Each wall is flat, endless, passes through zero and stands at right angles to its row. A trip goes straight from one point to another. List the walls that it crosses, first one first.

Walls:
(1): [ 6 40]
(2): [-65   0]
(3): [-76  33]
(4): [29  5]
(5): [-12  -3]
(6): [-32  77]
Trips:
[ 5 84] to [-77 -10] => 2, 4, 5, 1
[ 19 -58] to [-62  21] => 5, 4, 2, 3, 6, 1
[-26 -80] to [-12 -66] => none
[-12  11] to [-19 -13] => 1, 6
[24 45] to [-60   6] => 3, 2, 4, 5, 1
[ -5 -29] to [22  6] => 2, 4, 5, 1

Walls:
(1): [-59  18  -2   9  28 -34   8 -10  11]
(2): [ -3  -8  19 -17 -57  18  32  -1  54]
(3): [-20 -15  40   3  14  14 -65  81  -5]
(4): [ 25   1 -19  17  32 -50  77  32  30]
(5): [ 65  32 -35  92 -69 -59  15   2 -16]
Trips:
[-63  28 -18 -11  21  -6 -14  -4 -10] to [ 25 -18  50  27 -10 -29  15 -32 -37] => 3, 5, 1, 4
[  2  -7   7  38  21  24 -13   4  43] to [ 50 -28  11 -22   2   9 -15 -21  20] => 1, 4, 3
[ 61  43  -9  33 -11 -24 -67  12 -17] to [-71 -55 -13  14  13 -13   7  -1   3] => 1, 5, 4
[ 71 -12 -54  30  -5 -61 -44   8 -11] to [ 41  77 -66 -22 -50  22   2  22  26] => 2
[ 19  31  27  19 -25   1 -10  -5  75] to [-55   5 -60  60 -79  10  12  19 -22] => 1, 4
[ 12  27   2  -2 -57  57 -24 -21  27] to [  2 -37  -6  43 -61  62 -22  41 -12] => 3
[  2  13   5  48  21 -17  16  75 -22] to [ 34 -18 -42  47 -38  95   9  56  12] => 1, 2, 4

Walls:
(1): [ 40 -14  19  38 -23 -24 -19  18 -23 -11  14  24 -13  -2 -42   1  12 -35
  25 -10 -24 -10 -10  41]
(2): [  1  14 -49  21 -11 -64  25  67  10   4 -42  -7  34 -30 -51  23 -45  16
 -28 -20  13  44  20 -32]
(3): [  2 -20  21 -38  -4  -4  -6  22  23 -23  -3   0 -42  26   5   3 -71  24
  36 -28  34  24 -11 -24]
(4): [ 28 -19 -11 -15 -19  15  36 -50  22 -28  25 -10 -45  -9  18   4 -14 -25
  68   5 -26   7  24  -4]
(5): [ 24   1 -54  35   4   6 -22   0  21  29  59  19  39 -65 -23   9  -7  37
  26 -18  63  17 -50   0]
(6): [ 30 -28 -15  10 -15 -35  29  17  -6  -7 -10 -24  -1  12   1 -21   9   5
  -6  59 -33   6 -58  39]
(7): [ 37  51  28 -16 -16 -10  -7   9 -34 -38 -28  10  12 -28 -26  43 -15  26
  16   8  52  38  14  25]
(8): [ 28  -7  11 -23  -6  25  19  -8 -16  37 -47  -9 -29  33  15  13 -42  -4
   9  46 -61   4 -59  22]
(9): [-20   2  -5 -22   1 -13 -25  -5 -31 -31  -9  53  33   2 -24   3   4 -24
 -61  13  -4  -2 -11 -34]
(10): [-11 -41 -36  21   0 -19  21 -13  14 -27  73  15 -50  47 -16  -4  -4   3
 -27  19 -39 -31  11   7]
Trips:
[ 17  -5  31  31 -24  -9  22 -95  -4 -29  36  15 -10  15  35  17  58   7
 -20 -45  20  -1 -14   7] to [ -2   4  25   0  -4 -25 -34 -21 -25  -8 -38   2  24 -20 -50  13 -32  19
  19  -9   6  10 -22  27] => 7, 9, 10, 4, 3, 2, 8, 6
[-10 -19   4  19   2  34   1 -36 -30 -37  -1 -10  -2 -38 -17   7  58  -7
   5  -1  34  54   2  13] to [  9  28 -28 -54 -32 -20  16 -15  23 -33 -46 -33  15 -34  16  18 -34  -8
 -21 -31 -10   4  -5 -49] => 1, 2, 3, 5, 8
